Each row is a point. The points of each table are mixes of a few directions, plus a little noise. Count the directions of each table, and those that both share. Where both have some left over, give the other angles between the two spaces (their principal angles), to ten degrees, smallest first.

First:
[[ 0.14  0.29  0.16]
 [ 0.15  0.25  0.15]
 [-0.58 -0.52 -0.48]
 [ 0.29 -0.03  0.17]]
Second:
[[ 0.13  0.29  0.14]
 [-0.01 -0.02 -0.01]
 [-0.09 -0.22 -0.11]
 [-0.23 -0.54 -0.28]
 [ 0.41  0.95  0.49]
 [-0.07 -0.17 -0.09]
 [-0.13 -0.29 -0.15]]
Directions: first 2, second 1, shared 1

First (6 x 6):
[[-0.02  0.09 -0.25  0.17  0.65  0.07]
 [ 0.08 -0.32 -0.03  0.21  0.18  0.16]
 [ 0.07  0.66 -0.08 -0.16  0.45  0.17]
 [-0.21 -0.23 -0.08  0.02 -0.24 -0.38]
 [ 0.15 -0.63  0.45 -0.02 -0.98  0.12]
 [-0.07  0.42 -0.01 -0.22 -0.06 -0.14]]
Second, 8 rows:
[[-0.13 -0.41 -0.44 -0.24 -0.40  0.17]
 [ 0.44  0.24 -0.14  0.06  0.07 -0.28]
 [-0.98  0.04  0.37 -0.02 -0.23 -0.26]
 [ 0.62  0.38  0.24  0.23  0.50 -0.05]
 [ 0.08 -0.02 -0.20 -0.04 -0.16 -0.09]
 [ 0.02  0.06  0.18  0.29 -0.12  0.36]
 [-0.49 -0.48 -0.08 -0.22 -0.20  0.42]
 [ 0.45  0.21  0.07 -0.05  0.52 -0.27]]
Directions: first 3, second 4, shared 1; angles 50, 70

First, 10 rows:
[[-0.14  0.08 -0.40 -0.04  0.23  0.16  0.00 -0.16]
 [ 0.12 -0.03  0.65 -0.09 -0.35 -0.41  0.04  0.18]
 [-0.29  0.19 -0.71 -0.15  0.42  0.20  0.02 -0.31]
 [ 0.01  0.07  0.52 -0.21 -0.26 -0.46  0.07  0.09]
 [-0.20  0.07 -0.82  0.05  0.45  0.45 -0.04 -0.26]
 [ 0.41 -0.40  0.09  0.59 -0.13  0.56 -0.16  0.29]
 [-0.12  0.18  0.41 -0.36 -0.18 -0.56  0.11 -0.02]
 [-0.05 -0.03 -0.57  0.16  0.30  0.45 -0.06 -0.12]
 [ 0.04  0.08  0.80 -0.28 -0.41 -0.67  0.10  0.15]
 [ 0.21 -0.21  0.04  0.31 -0.06  0.30 -0.08  0.15]]
Second, 7 rows:
[[ 0.28  0.37  0.14 -0.37  0.13 -0.54 -0.30  0.14]
 [ 0.10  0.13  0.05 -0.12  0.04 -0.19 -0.10  0.05]
 [ 0.03  0.05  0.01 -0.04  0.02 -0.06 -0.04  0.02]
 [ 0.11  0.15  0.06 -0.15  0.05 -0.21 -0.12  0.05]
 [ 0.31  0.41  0.16 -0.41  0.13 -0.59 -0.33  0.15]
 [-0.35 -0.45 -0.18  0.45 -0.15  0.66  0.37 -0.17]
 [-0.49 -0.65 -0.26  0.65 -0.21  0.95  0.53 -0.24]]
Directions: first 2, second 1, shared 0; angles 50

First:
[[ 0.23 -0.05 -0.18  0.13  0.04  0.36  0.28  0.25  0.07]
 [-0.53 -0.79 -0.12 -1.14  0.19  0.07 -0.27 -0.31 -0.11]
 [ 0.32  0.24 -0.06  0.48 -0.04  0.18  0.26  0.26  0.08]
 [ 0.14  0.33  0.10  0.41 -0.09 -0.13  0.03  0.05  0.02]
 [ 0.15  0.76  0.33  0.82 -0.23 -0.53 -0.13 -0.06  0.00]
 [ 0.02 -0.17 -0.10 -0.14  0.05  0.18  0.08  0.06  0.01]
 [-0.34 -0.32  0.03 -0.56  0.06 -0.13 -0.25 -0.25 -0.08]]
Second:
[[-0.01 -0.09 -0.57  0.34  0.54  0.07 -0.55  0.00  0.27]
 [ 0.20 -0.26  0.10  0.30  0.19  0.32 -0.36  0.07 -0.12]
 [-0.23  0.28  0.13 -0.35 -0.25 -0.17  0.47  0.20 -0.60]
 [-0.39  0.21  0.39 -0.18 -0.31 -0.12  0.62  0.23 -0.23]
 [ 0.01 -0.02 -0.06  0.18  0.31  0.44 -0.32 -0.21  0.47]
 [ 0.12  0.25  0.21 -0.62 -0.53 -0.22  0.49 -0.20 -0.31]
 [ 0.27 -0.34 -0.21  0.34  0.08 -0.29 -0.34 -0.10  0.50]]
Directions: first 2, second 5, shared 0; angles 70, 70

First, 8 rows:
[[-0.03 -0.49 -0.22 -0.63  0.17 -0.19  0.49  0.04  0.30  0.07  0.17]
 [-0.03 -0.51 -0.22 -0.65  0.17 -0.20  0.52  0.04  0.31  0.07  0.17]
 [ 0.03  0.51  0.22  0.65 -0.18  0.20 -0.53 -0.04 -0.31 -0.07 -0.18]
 [ 0.02  0.31  0.13  0.38 -0.10  0.12 -0.30 -0.03 -0.18 -0.04 -0.10]
 [ 0.04  0.62  0.27  0.78 -0.20  0.24 -0.63 -0.05 -0.38 -0.08 -0.21]
 [-0.04 -0.56 -0.24 -0.72  0.19 -0.23  0.57  0.04  0.33  0.07  0.20]
 [-0.02 -0.34 -0.15 -0.43  0.12 -0.14  0.35  0.02  0.20  0.04  0.12]
 [ 0.03  0.47  0.21  0.61 -0.16  0.19 -0.48 -0.04 -0.28 -0.06 -0.16]]
Second, 9 rows:
[[ 0.01  0.23  0.10  0.29 -0.07  0.09 -0.24 -0.02 -0.14 -0.03 -0.08]
 [ 0.02  0.33  0.15  0.42 -0.11  0.15 -0.34 -0.02 -0.21 -0.05 -0.12]
 [ 0.01  0.13  0.06  0.18 -0.04  0.05 -0.15 -0.01 -0.07 -0.01 -0.05]
 [ 0.01  0.13  0.05  0.16 -0.05  0.05 -0.13 -0.02 -0.08 -0.03 -0.05]
 [ 0.00  0.13  0.06  0.17 -0.05  0.05 -0.13 -0.02 -0.08 -0.01 -0.04]
 [-0.09 -1.35 -0.58 -1.72  0.46 -0.54  1.37  0.11  0.82  0.19  0.48]
 [ 0.02  0.26  0.12  0.34 -0.09  0.10 -0.26 -0.01 -0.15 -0.04 -0.10]
 [ 0.00  0.00 -0.01  0.00  0.00 -0.02  0.00  0.01  0.01  0.01  0.00]
 [ 0.02  0.12  0.06  0.16 -0.05  0.04 -0.13 -0.01 -0.07 -0.01 -0.04]]
Directions: first 1, second 1, shared 1

First (10 x 12):
[[-0.08 -0.25  0.37  0.41  0.11  0.09 -0.43 -0.24 -0.09  0.07  0.10 -0.42]
 [-0.48 -0.15  0.69 -0.14  0.27  0.17  0.28 -0.27  0.01 -0.16  0.15  0.12]
 [ 0.14 -0.01  0.36  0.12  0.13  0.01 -0.54 -0.01 -0.12  0.01  0.00 -0.46]
 [-0.08  0.21 -0.25 -0.49 -0.06 -0.05  0.63  0.18  0.12 -0.11 -0.05  0.55]
 [-0.15  0.30 -0.21 -0.71 -0.05 -0.05  0.87  0.24  0.16 -0.20 -0.07  0.73]
 [-0.01 -0.29 -0.70  0.57 -0.29 -0.01  0.09 -0.16  0.07  0.23  0.04  0.08]
 [-0.21 -0.23  0.09  0.26  0.03  0.08  0.04 -0.21  0.01  0.05  0.09 -0.04]
 [-0.22  0.00  0.37 -0.20  0.16  0.07  0.17 -0.08  0.02 -0.12  0.05  0.10]
 [ 0.24 -0.23  0.01  0.66 -0.03  0.02 -0.81 -0.16 -0.15  0.20  0.02 -0.66]
 [ 0.85  0.62 -0.77 -0.49 -0.26 -0.31 -0.27  0.71 -0.01  0.01 -0.32  0.03]]
Second (8 x 12):
[[-0.15  0.36  0.04  0.12 -0.11 -0.10  0.25 -0.33  0.46 -0.32  0.23 -0.09]
 [-0.42 -0.37 -0.07 -0.05  0.32 -0.39  0.00  0.11 -0.47  0.42  0.09  0.25]
 [ 0.14 -0.11 -0.07  0.14 -0.18  0.87  0.10  0.13  0.07  0.03 -0.05  0.18]
 [ 0.12 -0.17  0.19  0.85 -0.31  0.01 -0.23 -0.79  0.48 -0.30  0.02 -0.71]
 [ 0.32 -0.06 -0.14 -0.85  0.25  0.18 -0.11  0.98 -0.69  0.39 -0.38  0.51]
 [-0.03  0.09 -0.04 -0.12  0.01  0.14  0.13  0.12  0.01  0.02  0.04  0.17]
 [-0.20  0.43  0.01 -0.35  0.14 -0.61  0.21  0.00  0.11 -0.15  0.16  0.09]
 [ 0.23 -0.17  0.10  0.27 -0.10 -0.13 -0.31 -0.22  0.04 -0.06 -0.17 -0.42]]
Directions: first 3, second 4, shared 1; angles 30, 80

First, 10 rows:
[[-0.07 -0.22  0.24 -0.03  0.42 -0.27 -0.50 -0.25  0.15  0.06 -0.16 -0.50
   0.27 -0.17]
 [-0.17  0.20  0.07 -0.38  0.00  0.09  0.16  0.20 -0.02 -0.01  0.04  0.34
  -0.18  0.11]
 [ 0.08  0.03 -0.23  0.08 -0.62  0.32 -0.13  0.36 -0.14  0.12  0.10  0.52
  -0.12  0.26]
 [ 0.03 -0.05  0.07  0.08  0.29 -0.17  0.08 -0.23  0.06 -0.07 -0.04 -0.32
   0.10 -0.16]
 [-0.15  0.29  0.13 -0.29  0.48 -0.16  0.81 -0.18  0.05 -0.23  0.05 -0.05
  -0.20 -0.17]
 [-0.28 -0.37  0.43 -0.45  0.14 -0.10 -1.66  0.18  0.18  0.41 -0.27 -0.18
   0.42  0.15]
 [ 0.21  0.19 -0.22  0.37  0.13 -0.06  1.12 -0.30 -0.06 -0.31  0.15 -0.14
  -0.19 -0.22]
 [ 0.07 -0.30 -0.01  0.17 -0.26  0.06 -0.86  0.10  0.02  0.22 -0.09 -0.09
   0.25  0.11]
 [ 0.40 -0.17 -0.42  0.74 -0.59  0.19  0.06 -0.01 -0.13  0.00  0.09  0.01
   0.05  0.05]
 [-0.11  0.39 -0.06 -0.29  0.04  0.09  0.91  0.11 -0.08 -0.19  0.15  0.41
  -0.38  0.03]]
Second (10 x 14):
[[ 0.08  0.01 -0.19 -0.28 -0.05  0.03 -0.42  0.47  0.08  0.03  0.07  0.11
   0.05  0.23]
 [-0.09 -0.28 -0.01  0.07 -0.10  0.09  0.90 -0.48 -0.18  0.13 -0.15 -0.48
  -0.16 -0.15]
 [-0.01 -0.11 -0.04  0.14  0.01  0.07  0.41 -0.32 -0.06  0.06 -0.16 -0.28
  -0.11 -0.23]
 [-0.12 -0.15  0.58  0.54  0.11  0.02  0.61 -0.63 -0.14  0.08 -0.26 -0.22
  -0.29 -0.29]
 [ 0.09  0.32 -0.33 -0.37 -0.01 -0.14 -0.88  0.60  0.18 -0.19  0.35  0.51
   0.36  0.29]
 [ 0.03  0.37  0.00  0.09  0.14 -0.17 -0.66  0.11  0.15 -0.24  0.21  0.48
   0.26 -0.05]
 [-0.05 -0.32  0.32 -0.27 -0.17  0.10  0.04  0.48 -0.09  0.23 -0.03 -0.06
  -0.23  0.55]
 [ 0.07 -0.25 -0.26 -0.23 -0.11  0.19  0.16  0.22 -0.02  0.20 -0.17 -0.34
  -0.16  0.07]
 [-0.23  0.17  0.25  0.45  0.05 -0.27  0.92 -1.11 -0.20 -0.27  0.20  0.00
   0.20 -0.40]
 [ 0.23  0.22 -0.32 -0.13  0.14  0.07 -1.09  0.66  0.28 -0.02 -0.06  0.27
   0.07 -0.02]]
Directions: first 3, second 4, shared 0; angles 30, 60, 80

First:
[[-0.19 -0.15  0.46 -0.17 -0.05 -0.20  0.24  0.32  0.17  0.08 -0.39 -0.31
  -0.02 -0.68  0.07 -0.28 -0.77 -0.45  0.33 -0.61]
 [ 0.75  0.16  0.59 -0.24 -0.31 -0.40 -0.03 -0.02  0.97  0.09 -0.99 -0.43
   0.40 -0.79  0.29  0.01 -1.07 -0.22  0.13 -0.17]
 [ 0.18  0.14 -0.40  0.14  0.05  0.18 -0.20 -0.29 -0.14 -0.07  0.34  0.27
   0.02  0.59 -0.06  0.24  0.67  0.39 -0.29  0.53]
 [ 0.18  0.05  0.07 -0.03 -0.07 -0.05 -0.04 -0.05  0.17  0.01 -0.15 -0.05
   0.09 -0.08  0.06  0.04 -0.12  0.01  0.00  0.05]
 [ 0.60  0.21  0.09 -0.04 -0.17 -0.12 -0.16 -0.21  0.51  0.02 -0.39 -0.06
   0.28 -0.08  0.14  0.19 -0.18  0.14 -0.12  0.27]
 [-0.10  0.04 -0.44  0.17  0.12  0.23 -0.13 -0.18 -0.37 -0.08  0.51  0.29
  -0.10  0.61 -0.13  0.16  0.75  0.32 -0.23  0.40]
 [-0.78 -0.21 -0.38  0.15  0.29  0.29  0.11  0.13 -0.84 -0.06  0.79  0.27
  -0.39  0.49 -0.25 -0.11  0.71  0.05  0.00 -0.07]
 [-0.26 -0.12  0.12 -0.04  0.04 -0.03  0.12  0.17 -0.11  0.01  0.00 -0.08
  -0.09 -0.18 -0.02 -0.15 -0.18 -0.18  0.14 -0.28]
 [-0.40 -0.11 -0.10  0.04  0.12  0.11  0.09  0.12 -0.37 -0.02  0.31  0.09
  -0.18  0.12 -0.10 -0.09  0.21 -0.04  0.04 -0.12]]
Second:
[[ 0.02  0.20 -0.44  0.38  0.18 -0.69 -0.22 -0.35 -0.40 -0.40  0.16  0.27
  -0.76 -0.10 -0.44 -0.22  0.61  0.14 -0.21  0.38]
 [-0.14  0.03  0.13  0.13  0.04  0.14  0.01  0.12 -0.17  0.03  0.02  0.25
  -0.07 -0.07  0.02  0.03 -0.26 -0.09  0.18 -0.27]
 [ 0.10 -0.07 -0.01 -0.18 -0.06  0.04  0.04 -0.02  0.21  0.06 -0.05 -0.24
   0.21  0.07  0.08  0.02  0.06  0.04 -0.09  0.12]
 [-0.16 -0.13  0.50 -0.16 -0.11  0.71  0.19  0.41  0.14  0.35 -0.11  0.04
   0.54  0.00  0.38  0.22 -0.78 -0.20  0.36 -0.60]
 [-0.25 -0.17  0.71 -0.19 -0.14  1.00  0.26  0.59  0.15  0.49 -0.14  0.11
   0.72 -0.01  0.52  0.30 -1.13 -0.30  0.54 -0.88]
 [ 0.26 -0.02 -0.35 -0.17 -0.03 -0.42 -0.07 -0.31  0.24 -0.15 -0.01 -0.40
  -0.03  0.11 -0.14 -0.11  0.64  0.20 -0.39  0.60]
 [-0.03  0.12 -0.20  0.25  0.11 -0.34 -0.12 -0.16 -0.27 -0.21  0.10  0.22
  -0.44 -0.07 -0.24 -0.11  0.26  0.05 -0.06  0.13]
 [ 0.20  0.03 -0.35 -0.06  0.01 -0.44 -0.09 -0.30  0.10 -0.18  0.03 -0.25
  -0.16  0.07 -0.19 -0.13  0.59  0.17 -0.33  0.52]]
Directions: first 2, second 2, shared 0; angles 50, 60

First, 11 rows:
[[-0.11  0.47  0.48  0.67  0.11 -0.26  0.48  1.09  0.01 -0.33  0.15 -0.39
  -1.10 -0.02 -0.22 -0.42 -0.77 -0.09  0.38 -0.13  0.12  0.01  0.40  0.44]
 [-0.08  0.21 -0.03  0.00 -0.11  0.41 -0.39 -0.46 -0.45 -0.03  0.91  0.02
   0.43  0.14  0.48  0.10  0.35  0.04 -0.51  0.31  0.49  0.18 -0.02 -0.21]
 [-0.39  0.57 -0.03  0.61 -0.13 -0.25  0.03  0.99 -0.24  0.02  0.29 -0.29
  -0.57  0.46  0.72 -0.80 -0.48  0.08  0.14 -0.12  0.59  0.11  0.68  0.22]
 [ 0.26 -0.46  0.07 -0.27  0.18 -0.27  0.38  0.00  0.55  0.00 -1.00  0.10
  -0.19 -0.36 -0.83  0.28 -0.13 -0.08  0.44 -0.24 -0.75 -0.23 -0.30  0.11]
 [ 0.14 -0.39 -0.15 -0.31  0.06 -0.18  0.11 -0.16  0.35  0.14 -0.75  0.16
   0.14 -0.14 -0.34  0.15  0.07  0.00  0.23 -0.17 -0.46 -0.15 -0.20 -0.03]
 [-0.03 -0.15 -0.27 -0.21 -0.07 -0.02 -0.17 -0.23  0.03  0.20 -0.21  0.13
   0.36  0.11  0.23 -0.02  0.21  0.07 -0.05 -0.03 -0.01 -0.02 -0.02 -0.14]
 [ 0.10 -0.10  0.12 -0.03  0.08 -0.06  0.17  0.04  0.15 -0.07 -0.22 -0.01
  -0.16 -0.16 -0.35  0.12 -0.09 -0.05  0.14 -0.05 -0.23 -0.06 -0.11  0.07]
 [ 0.02  0.00  0.02 -0.05 -0.01  0.13 -0.09 -0.20 -0.09 -0.02  0.21  0.03
   0.14 -0.02  0.03  0.12  0.12  0.00 -0.14  0.09  0.06  0.04 -0.08 -0.07]
 [ 0.13 -0.42 -0.19 -0.32  0.06 -0.25  0.14 -0.09  0.42  0.18 -0.92  0.16
   0.11 -0.13 -0.36  0.11  0.04  0.00  0.30 -0.22 -0.52 -0.18 -0.17 -0.01]
 [-0.02  0.17  0.05 -0.01 -0.06  0.39 -0.30 -0.45 -0.38 -0.08  0.83  0.01
   0.35  0.05  0.28  0.18  0.30  0.01 -0.45  0.29  0.37  0.15 -0.09 -0.17]
 [-0.03  0.10 -0.06 -0.09 -0.09  0.37 -0.35 -0.52 -0.35  0.00  0.71  0.07
   0.48  0.09  0.36  0.17  0.38  0.03 -0.46  0.27  0.35  0.14 -0.09 -0.22]]
Second (10 x 24):
[[-0.15 -0.09 -0.06  0.43 -0.07 -0.09 -0.07  0.37  0.04  0.12 -0.40 -0.20
  -0.03 -0.05  0.61 -0.39 -0.23 -0.01  0.25 -0.07 -0.08 -0.03  0.10  0.05]
 [ 0.08  0.01 -0.32 -0.68 -0.05  0.09 -0.20 -0.64 -0.09  0.12  0.33  0.36
   0.50  0.29 -0.24  0.32  0.53  0.12 -0.41  0.05  0.21  0.05 -0.07 -0.22]
 [-0.01  0.53  0.34 -0.78 -0.05 -0.08  0.22 -0.35  0.02 -0.22  0.40  0.51
  -0.68 -0.01 -1.04  0.41  0.05  0.06 -0.16  0.51  0.55 -0.03  0.55 -0.29]
 [ 0.02  0.07  0.68  0.88  0.17 -0.08  0.46  0.87  0.15 -0.38 -0.22 -0.51
  -0.93 -0.53 -0.18 -0.21 -0.80 -0.22  0.53 -0.03 -0.36 -0.07  0.00  0.39]
 [ 0.18 -0.08  0.12  0.06  0.14  0.10  0.12 -0.03 -0.01 -0.16  0.22 -0.12
   0.02 -0.09 -0.33  0.21  0.01 -0.07 -0.06 -0.12 -0.22  0.03 -0.31  0.17]
 [-0.15  0.19 -0.10 -0.36 -0.15 -0.10 -0.10 -0.17 -0.01  0.12 -0.05  0.29
  -0.08  0.14  0.03 -0.05  0.10  0.10 -0.06  0.24  0.37 -0.02  0.40 -0.26]
 [ 0.18 -0.52 -0.28  0.52  0.14  0.18 -0.16  0.09 -0.05  0.09 -0.07 -0.43
   0.75  0.02  0.56 -0.09  0.12 -0.08 -0.03 -0.53 -0.59  0.07 -0.75  0.32]
 [-0.35  0.03 -0.19  0.28 -0.23 -0.20 -0.19  0.35  0.04  0.29 -0.59 -0.01
  -0.07  0.07  0.89 -0.58 -0.22  0.08  0.29  0.09  0.20 -0.06  0.48 -0.17]
 [ 0.14 -0.16  0.16  0.38  0.15  0.08  0.14  0.23  0.02 -0.15  0.04 -0.30
  -0.04 -0.18 -0.07  0.03 -0.16 -0.11  0.09 -0.20 -0.35  0.01 -0.35  0.26]
 [ 0.07  0.02 -0.36 -0.75 -0.06  0.09 -0.23 -0.71 -0.11  0.15  0.35  0.41
   0.55  0.33 -0.25  0.34  0.59  0.13 -0.45  0.06  0.26  0.06 -0.05 -0.25]]
Directions: first 3, second 3, shared 1; angles 30, 80
